Every row gives one point. Examples show where two turns around zero, p and q, send a point. Write where each new point lands after one turn and then the other. Backwards means that the second turn is done in reverse. Each puzzle has new turns, and all numbers are rounded.
In the rows, zero is written as 128.

Turn p:
[102 121  93] => [172 133 129]
[153 127 137] => [106 130 142]
[172 126 159] => [ 77 124 146]
[125  99 154] => [117  90 130]
[ 89 167  97] => [167 163  93]
Turn q:
[124 119 158] => [157 126 140]
[172 132 158] => [140 168 162]
[121 177 124] => [ 95 106 159]
[111 130  83] => [ 96 113  96]
[112  83 117] => [151 127  85]
Where do these land?
q, then p: [107  95 134] => [130 142 165]
q, then p: [118 147 131] => [127 107 125]
p, then q: [114 129  95] => [117 155 149]
q, then p: [153 121 171] => [ 80 142 124]
p, then q: [129 158 173] => [107  91  95]
q, then p: [147 119  64] => [184 155 102]

Turn p:
[129 159 157 134] => [162 149 131 144]
[101 111 140 118] => [143 110 116 104]
[146  88 127 166] => [101 149 154  90]
[119 129  54 117] => [ 69 109  90 147]
[146 153 162 106] => [165 124 150 155]
Turn q:
[150 148 130 163] => [153 115 163 119]
[131 151 166 155] => [158  96 132 101]
[129  83 107  78] => [107 173  93 164]
[108  87  99 128] => [100 128 122 174]
[123 171 138 116] => [123 130 131  82]
Where do these land?
q, then p: [105 130  77  98] => [158 139  74 124]
q, then p: [100 109 137 131] => [104 127 115 106]
q, then p: [134 136  95 151] => [163 140 135 110]
q, then p: [168 173 143 172] => [159 104 193 135]
q, then p backwards: [114 132 163 115] => [ 89 120 124 124]
p, then q backwards: [147  89 152 100] => [126 161 129 174]

Turn p:
[156 143 145 131  98 136] => [124 141 158 137 159 140]
[177 150  99 142 153 152] => [128 140 113 163 126 187]
[123  86 176 115 166 132] => [150  87 117 165 130  83]
[ 82  85 158 155 103 102] => [114  83 163  96 113  81]
[138 161 116 117 150 155] => [158 151 110 139 129 156]
[125 156 143 113 177 145] => [177 124  93 140 137 138]
[132  95 117  93  85 155] => [110 173 156 150 113  93]
[100 131  88 153 123 103] => [105 122 119  85  98 143]
[118 144 111 133  98  73] => [ 88 130 123  77 146 129]
Turn q:
[174 141 124 142 101 163] => [150 149 155 164 157 153]
[104  96  81  96 153 101] => [106 107  85  80 118 159]
[ 88 115 115 103 132  91] => [115  89  98 100 104 125]
[152 120 148 182 127 169] => [126 187 145 171 127 125]
[139 158 120 157 140 131] => [117 143 124 144 162 111]
[ 98 105 114  93 109  67] => [107  60 111 106  96 141]
[121 147 143 135 118 170] => [166 150 130 146 132 112]
[149 141 178 116 142 134] => [137 140 176 114 127 101]
Where do these land?
p, then q: [158  99 146  99 146 148] => [ 83 140 116 161 138 116]
q, then p: [131 119 143 153 136 118] => [134 121 136  98 131 125]
p, then q: [105  92 140  92 118 114] => [ 91  82 123 125 125 118]
q, then p: [150 138 139 102 113 115] => [135 110 135 155 136 105]
q, then p: [143 116 113 119 176  98] => [158 151 102 112 115  91]
q, then p backwards: [100 141  75 163  51 156] => [182 128 139 113 215 157]
q, then p: [156 129 152 143 164 116] => [158 118 115  97 150 107]
q, then p: [ 81 166  84 162  96 162] => [ 83 115 107 135  93 199]
p, then q: [129 152 160 119 151 126] => [105 150 137 109 147 148]

Turn p:
[146 130 102 110 132 168 198 117] => [124 177 107 132  92 147 168  85]
[120 132 172 109 138 137 121 138] => [129  91  92 132 124 128 127 133]
[120  91 137 104 134 105 123 142] => [139 108 123 136 167 121 154 129]
[118  97 106 135  79 129 100 121] => [113 147 156 135 140 100 146 174]
[134  94 151 109 133 107 105 106] => [130 122 107 153 174 121 123 145]
[108 147 103 116 125 131 122 123] => [125 135 140 110 122 155 134 145]
[117  98 113 129 138 127 119 145] => [140 117 151 145 140 128 150 130]
[122 176 157 121 124 109 147 149] => [121 102 105  78 117 128 114 109]
[181 151 143 124 138 139 116 122] => [161 144  97 131 112 117  92 125]
[113 163  97 225 140 127 127 117] => [ 98 134 205 130  92 135  70 104]
Turn q:
[121 166 141 106 106 125 114 127] => [130 102 139  92 143 109 116 131]
[ 83 118  97 166  94 131 137 159] => [142 140 125 148 132  80 174  89]
[140 111  98 139 113 105 103 134] => [157 144 162 150 127 117 131 133]
[131  99 164 119 147 140 165  97] => [ 73 139 102 135 127 155 129 149]
[112  77 174 100 177 132 141 125] => [ 71 164 109 137 145 174 100 111]
[141 148  94 155 133 140  91 135] => [171 117 149 127  91 127 131 113]
[120 109 149 159 133 132 126 137] => [119 163 120 121 113 127 141 117]
[126 138 145 113 152 118 177 141] => [122 125  80 125 160 148 129 134]
[134 173  80 143 110 107  88 103] => [176  90 182 117 117 123 152 137]
[131 120 139  87 147 160 146 114] => [ 91 103 108 140 127 145  97 129]
[170 148 127 121  98 118 120 134] => [155 121 134 117 125 105 109 166]
Where do these land?
p, then q: [121 104 104 138 120 129 159 134] => [106 119 109 108 140 137 153 143]
p, then q: [ 90 106 192 135 140 160 104 124] => [129 179 139 174 118 107 163  94]
q, then p: [145 144 103 103 119 110 131  75] => [136  86 126 159 122  96 157 110]
q, then p: [154 118 111 153 119 146 133 140] => [127 148 146 105 125  97 120 126]
q, then p: [129  98 106 145 104  80  96 146] => [133 112  99 110 120 115  73  94]
q, then p backwards: [ 96 144 150 121 215 123 129 129] => [103 167 119  96 184 106 173 105]
q, then p: [133 146 107 118 108 164 135 146] => [129 146 152 135 167 107 128 135]
p, then q backwards: [144 110 148 109 112 135 131 131] => [128 130 126 140 110 132 158 144]
p, then q: [140 182 131 131 114 105 133 127] => [124 100 162 126 144 124  88 122]

Turn p:
[152 116  90 150 121 102 116 150] => [145 125 149 129 135 184 123 135]
[133 164 185 136  81 159 133 146] => [ 85 158  87  69 127 117 134 121]
[115 102 123 112 178 138 121 128] => [164  94 133 144 134  99 114 126]
[152 108 129 145 116 104 122 177] => [143 124 127  97 133 172 110 159]
[ 79 123 139 105 129 159 118 118] => [134 112  86 143 116  93 147 114]
[171 110 102 120 126 104 156 128] => [115 113 178 129 116 152 119 151]
[161 186 129 182 108 130 168 177] => [ 92 156 146  67 191 162 151 139]
[131  97 121 136 158 104 117  80] => [139 130 147 182 123 122  89 124]
[ 66 126 153 108 108 182 125  92] => [102 115  65 151 110  79 151  97]
[127 153 130  98 128 154 101  81] => [125 144 132 139  96  96 138  77]
[123 123 107 116 155  72 133 131] => [163 138 159 156 128 133 132 166]
Turn q:
[109 143 148 103 132 161 152 106] => [159 143 134 100 152 151 103 133]
[141  94 112 181 111 137 113 120] => [ 94 135 150 116  82 115 150 149]
[173 122  72 159  98 117  82 105] => [ 85 106 157 134  58 103 120  96]
[ 89 127 172  97 135 121 134 123] => [138 117 124 120 182 161 130 142]
[108 151 140  99 114 121 112 160] => [144  92 120 146 159 117 112 138]
[149 137 177 119 144 129 139 122] => [116 141  91 101 156 135 119 124]
[131  76  67 107 136  87 161 124] => [123 165 174 180 130 126 167  84]
[113 158 160 113 113 136 162 162] => [168 123 107 113 170 102 127 144]
[150 148  88 205 138 118  91 105] => [110 107 114 120  33 131 147 118]
[118 125 144  97 157 153 132 155] => [141 149 110 150 157 137 103 152]
Where do these land?
q, then p: [141 119 167 105 118 126 141 107] => [157 123 137 140 123  87 137 118]
p, then q: [139 100 158 143 172 114 122 123] => [ 86 101 101 153 112 132 119 131]
p, then q backwards: [171 101 139  96 146 165 130 144] => [135 164 125 137  75 140 102 103]
q, then p: [100 111 126 124 169 147 128  96] => [112 116 114  90 140 114 141  88]
q, then p: [133 150  48 147 122 106 155 115] => [ 54 167 141 135 106 144 103 131]
q, then p: [118 146  87 114 150  64 127 127] => [ 72 118 139 167 151 138  96 110]
p, then q backwards: [111 178 133 148  58 162 145 179] => [140 111 203 175 150  88 153  94]
q, then p: [137 124 161 136 144 146  84 114] => [155 100  92 129 119 135 156 113]
q, then p: [101 123 133 140  73 121 120 148] => [137 114 123 120 124 122  98 184]

Turn p:
[126 144 103 112 111 138 133 107 153] => [150 128 118 154 137 160 112 133 128]
[ 72 162 159  97 131 136  97 145 119] => [153  90 151  96 124 148 162 148 172]
[152  80 128  97 129 130 119  86 115] => [139 155 117 126  94 144 131  73 109]
[118 127  99 142 145 129  97 146 166] => [130 118 126 149 183 125 143 113 140]
[103  96 197 164  97  91 149 129 155] => [121  87 116  61 139 117 122 138  62]
[152 180 133  86 159 197 114 156 139] => [140 109 164 200 102 137 180 153 156]
[125  99 107 105  93 112 170 140 143] => [155 166 147 117 145 142 102 139  88]
[136 126 119 164 121 110 209 105 104] => [113 142 125 123 105  98  47 148 102]
[153 185 136 138 149 101  90 108 125] => [ 69 103 110 141 123 159 136 130 165]
[150 105 121 168  96 123 134 128 105] => [115 160  88 116 126 100 119 138 109]
[135 102 137 160 151 136  93 109 104] => [113 122  96 120 116  95 144  89 142]
[114 130  98 102 155 131 131 178 108] => [136 156 179 133 144 111 139 134 163]
Turn q:
[174  75  84 168  93 107 135 126  87] => [125 175 148 162 114 172 160 136  58]
[126 126  79 120 156 155 103 120 124] => [136 105 138 154  99  92 128 158 110]
[110 161 153 113  96  97 152 131 111] => [110 133 127 123 154 163  84 103 146]
[124 104 149 151 136  88 146  77 133] => [ 84 160 150 122 109 138 158 100 152]
[ 91  86 134 125 148 169  69 147  61] => [120  85 116 186 171  75 158 106  82]
[142 163 104 124 138 133 158 181 162] => [165 102 128  76 116 147  99 156 117]
[107 105 144 114  95 141 151 123 143] => [ 97 139  88 120 145 140 132 142 136]
[146 138 136 134 140 168 134 140 110] => [158 107 100 136 115 129 133 113 117]
[154 173 135 184 134 117 137 146 169] => [173 158 139  67 102 126 112 106 127]
[108 152 127  94 129 153 112 111 163] => [129 119 109 128 126  94 105 156 168]
[ 98 117 140  79 119  77 143  83 132] => [ 64 132 152 143 143 148 120 139 181]
[157 135 151 131 151 130  96 151 142] => [177 123 140 118 143 114 149 121 141]
Where do these land?
p, then q backwards: [104  94 132 140  88 148 159 134 138] => [141 141 106 152 117 155 105 172 143]
p, then q: [143 112 153 127 103 127 117 135 167] => [117  96 119 150 110 150 134 113 102]
q, then p: [ 57 183 159  58 174 124 111 113  84] => [135  87  96  91 185 118 138  29  95]
q, then p: [159 103  94 136 126 153 102 111 132] => [ 97 149 123 121 133 110 115 176 120]
q, then p: [109 105 118 126 131 141 105 160 144] => [108 149 167 112 130 116 124 118 136]
p, then q: [149  95  65 138 118  90 139 147 154] => [147  92 162 138  99  85 106  84 144]
p, then q: [148  94 165 101 119 141 154 111 104] => [126 155 108 169 147 163  97 116 129]
p, then q: [157 100 153 142 138 136 128 131 149] => [ 94 128 138 148 121 146 126 101 112]
p, then q backwards: [109 163 140 145 202 109 116 121 140] => [ 82 142 149  85 176 104 133 116 104]
q, then p: [137 204 117 144 104 130 135 145  53] => [112 131  41 138  97 121 164  87 157]
p, then q: [123 111 104 145 112 103 102 110 122] => [127 112 143 141  98 106 111 153 140]
q, then p: [140 173 135 133 121 135 168 119 148] => [154 141 104 154 137 167 155 129 128]

Turn p:
[125 117 112 129 124 141 121 125 119 112 119] => [129 141 134 125 119 123 140 141 141 113 124]
[118 120 131 133 118 138 130 128 118 225 123] => [126  76 152 144 153  73  84 121 130 140 103]
[119 116 131 137 137 139 143 112 139 120 122] => [127 135 123 136 101 118 123 119 128 120 138]
[124 150 142 119 124 139 128 114 125 131 116] => [115 128 139 116 129 135 110 119 119 112 128]
[123 116 118 129 138 135 132 140 124 126 140] => [129 128 118 144 130 119 143 131 131 124 124]
[125 122 138 132 135 105 102 126 140 119 118] => [149 133 117 104 122 137 127 117 138 141 121]
[117 165 117 125 134 125 134 141 137 122 133] => [128 126 108 131 149 147 117 136 119 110 142]
[156 130 122 137 140 139 131 118 130 121 133] => [114 116 133 135 115 142 139 126 144 128 141]
[140 130 125 130 100 133 134 129 139 115 134] => [124 126 136 119 120 132 138 150 113 133 143]
[126 118 138 130 137 127 130 176 115 111 132] => [128 137 103 145 131 142 147 142 117 136  94]
[130 129 134 137 114  93 124 123 112 109 132] => [126 157 126 112 138 136 129 134 133 158 134]
[142 116 121 113 132 110 134 124 131 120 120] => [147 138 143 137 124 141 134 124 132 138 134]
[121 133 136 114 132 140 122 110 134 135 143] => [122 120 133 119 133 119 133 105 120 115 137]
Turn q:
[118 154 140 150 130 113 120 140 118 132 107] => [129 133 133 127 165 119 143 103 127 133 132]
[135 145 129 111 113 136 137 110 118 139 135] => [115 114 131 146 124 139 132 130 108 116 114]
[122 122 117 110 118 143 108 144 128 148 100] => [129 143 141 127 135 154 122 126 125 103 158]
[128 108 156 121 118 135 134 113 110 147 121] => [130 132 121 167 118 129 111 111 125 119 131]
[139 130 111 151 120 135 120 141 132 143 128] => [143 117 133 120 127 140 151 121 142 121 138]
[115 142 124 128 143 145 148 102 147 134 130] => [105 136 101 135 130 136 143 147 133 123 110]
[111 142 112 133 148 113 133 108 137 118 142] => [108 122 123 118 142 116 131 150 145 136 107]
[140 110 123 111 127 122 126 115 124 113 132] => [121 130 144 130 105 125 112 136 128 135 124]
[139 115 111 111 117 108 144 109 134 129 111] => [108 133 143 126 113 153 110 119 138 134 111]
[115 110 130 139 120 120 115 140 152 112 138] => [142 136 122 100 120 109 118 126 142 118 128]
[119 123 157 112 131 106 111 142 106 141 133] => [129 114 131 140 145 110  96 113 116 128 150]
[118 113 131 141 123 147 140 140 113 113 139] => [164 135 122 137 124 122 127 140 126 132 120]
[153 125 135 137 140 122 105 139 139 105 138] => [130 126 136 106 109 101 139 125 126 144 145]
[139 152 116 138 145 147 151 148 133 118 137] => [139 124 112 115 133 140 158 146 113 151 124]
Where do these land?
q, then p: [155 115 131 140 145 116 118 121 116 120  99] => [114 109 123 117 135 112 104 111 110 141 144]
p, then q backwards: [115 128 133 133 123 120 109 150 139 122 138] => [119 142 131 136 132 135 146 144 142 121 142]
p, then q: [120 141 101 145 123 113 139 126 133 136 135] => [134 104 124 106 127 118 132 139 140 133 144]
p, then q: [114 113  96 144 135 120 141 112 115 130 127] => [120 108 118  94 133 114 142 114 137 131 122]
q, then p backwards: [146 116 139  94 124 142 128 151 128 136 125] => [129 145 140 125 121 123 154 120 161 116 120]
q, then p: [150 136 142 144 115 159 124 112 117 117 127] => [103 145 134 138 121 131 108 149 122 151 141]
q, then p: [141 119 125 135 122 113 135 117 122 113 131] => [134 122 141 115 120 124 109 127 122 138 122]
q, then p backwards: [119 103 125 138 118 130 140 139 157 147 109] => [121 143 126 135 160 115 112 116 133 103 113]
p, then q backwards: [121 138 129 123 159 151 135 115 153 114 127] => [137 117 145 125 104 143 119 127 145 160 127]
q, then p: [122 133 142 138 119 161 127 151 145 134 138] => [120 139 142 148 136 144 150 147 137 127 149]
p, then q: [116 141 128 132 123 118 140 126 118 118 138] => [126 116 128 126 148 124 136 144 127 129 130]
q, then p: [121 140 129  87 119 119  81 121 117 150 131] => [119 164  94 109 129 118 160 107 123 135 110]
q, then p: [135 136 141 128 136 117 133 114 114 133 144] => [137 134 123 131 123 108 118 129 142 144 121]
q, then p: [118 133 131 112 131 114 143 137 117 122 124] => [127 120 129 125 136 127 124 117 146 120 108]

Turn p:
[125 127 103 112 122 127 154 133 129 100 137 122] => [126 131 121 124 136 131 126 103 153  94 133 124]
[135 113 149 145 112 125 122 110 144 150 123 118] => [148 123 148 130 124 143 121 150 124 151 145 137]
[108 118 119 116 112 112 106 138 146 121 122 148] => [136 126 107 145 163 126 115 138 116 121 136 118]
[151 124 119 103 112 145 107 135 139 140 132 109] => [121 102 117 148 109 127 125 155 143 116 141 131]
[118 113 124 101 133 128 126 150 129 138 134 122] => [128 132 109 128 129 131 135 152 139 112 121 110]
[116 137 127 147 153 146 111 143 146 119 132 109] => [123 117 125 103 118 126 122 139  98 106 116 144]
[118 141 130 132 111 123 131 121 123 145 116 145] => [115 129 132 137 139 140 123 122 122 152 134 115]
[132 135 118 106 133 119 155 113 105 135 117 139] => [118 144 134 135 122 123 124 107 155 139 120 102]
[127 141 150 106 144 125 142 146 125 116 136 128] => [113 159 114 125 125 128 135 132 140 118 111 141]
[146 126 127 147 162 135 153 122 137 146 147 145] => [137 133 166 134 114 139 144 121 122 121  92 128]
[132 117 128 127 119 126 120 124 122 112 107 122] => [130 128 128 123 134 106 121 129 133 130 149 129]
[132 133 134 145 112 147 134 112 115 134 123 146] => [115 113 149 128 139 130 135 117 131 154 130 133]
[124 137 140 142 134 136 139 101 100 104 140 121] => [131 127 129 101 123 121 131  96 142 147 119 150]
[117 114 121 142 112 115 112 156 138 117 128 128] => [138 126 113 127 149 129 139 136 105 112 151 127]
[138 143 131 149 150 112 106 116 120 145 127 117] => [140 128 127 129  95 121 125 124  98 148 121 129]
Turn q:
[140 149 112 149 118 126 138 121 122 133 136 132] => [101 120 144 134 125 135 117 114 119 122 121 124]
[139 133 157 128 145 132 125 155 126 115 117 154] => [116 112 114 124 113 113 153 141 135 153 148 122]
[137  93 133 124 122 148 128 139 149 138 125 127] => [145 130 126 151 141 119 138 135 150 111 150 126]
[121 115 123 122 120 131 142 156 138 106 126 115] => [130 133 136 137 133 114 144 160 138 121 112 130]
[123 129 130 121 157 142 131  98 152 131 132 113] => [139 121 123 112 160 158 120 131 138 129 138 143]
[125 142 141 103 105 119 131 113 136 141 126 148] => [136 129 118 125 111 141 141  96 147 131 113 123]
[111 160 117 139 113 112 106 141 122 117 125 135] => [102 133 107 132 109 119 116 126 114 138  99 134]
[120 123 123 132 149 140 121 131 122 100 113 144] => [132  99 115 120 138 109 128 144 118 141 127 129]
[117 105 124 110 140 138 123 119 108 126 162 116] => [156 133 143 102 122 119 107 138 133 113 138 146]
[129 130 132 140 132 101 125 113 119 126 149 131] => [115 142 133 101 127 124 112 116 125 130 129 116]
[156 129 151 136 125 144 139 111 144 127 112 116] => [125 116 124 135 139 160 145 133 131 116 147 105]
[132 139 121 118 121 130 145 140 118 143 115 117] => [132 132 147 146 119 139 142 126 118 134 120 135]
[120 131 126 146 109 122 145 120 111 155 136 117] => [119 146 147 130 125 132 132 104 108 106 127 133]
[122 114 102 124 137 108  95 134 126 133 117 127] => [143 145 115 142 135 109  99 129 119 149 123 127]
Where do these land?
p, then q: [134 118  80 135 118 152 128 138 131 136 118 118] => [148 146 130 105 138 116 128 159 133  98 128 115]
q, then p: [121 121 142 129 125 118 137  99 125 137 120 109] => [110 124 129 122 108 114 123 117 149 126 116 139]
q, then p: [129 121 129 119 131 123 121 127 126 142 123 225] => [203 126 146 152 123 156  95 126 145 146 137 101]
q, then p: [135 120 140 106 148 114 130 137 126 143 142 120] => [114 130 126 152 118 152 130 138 131 132 117 142]
q, then p: [138 136 138 135 148 125 122 115 133 142 123 117] => [121 108 123 122 119 134 135 130 133 130 104 128]
p, then q: [126 134 100 126 119 116 123 134 132 115 114 114] => [129 133 129 111 126 126  97 139 128 115 118 122]
q, then p: [138 114 143 137 125 154 125 128 121  80 119 116] => [133 137 112 114 129 114 157 137 138  87 149 122]
q, then p: [107 139 110 138 139 120 148 138 127 124 136 128] => [120 153 127 126 142 120 123 135 122 146 115 115]
q, then p: [117 135 143 115 138 123 139 137 161 139 135 120] => [107 132 146 137 135 146 115 128 123 113 104 127]
p, then q: [109 123 124 136 126 116 121 133 126 120 138 135] => [137 116 145 127 132 134 116 131 120 139 132 127]
p, then q: [131 135 134 135 120 120 119 123 121 112 125 117] => [128 127 134 122 121 123 113 110 137 130 125 127]
q, then p: [123 130 149 131 125 128 120 132 117 137 112 120] => [118 120 127 127 122 136 141 106 139 128 131 122]
q, then p: [135 135 125 134 121 116 147 130 123 138 121 134] => [128 136 136 111 125 137 122 127 134 146 129 131]
q, then p: [136 134 126 110 119 168 118 120 118 119 147 137] => [145 110 131 143 157 115 137 142 138 116 146 142]
q, then p backwards: [141 125 136 132 118 128 122 128 134 136 147 110] => [132 131 127 116 124 121 147 137 143 129 119 114]
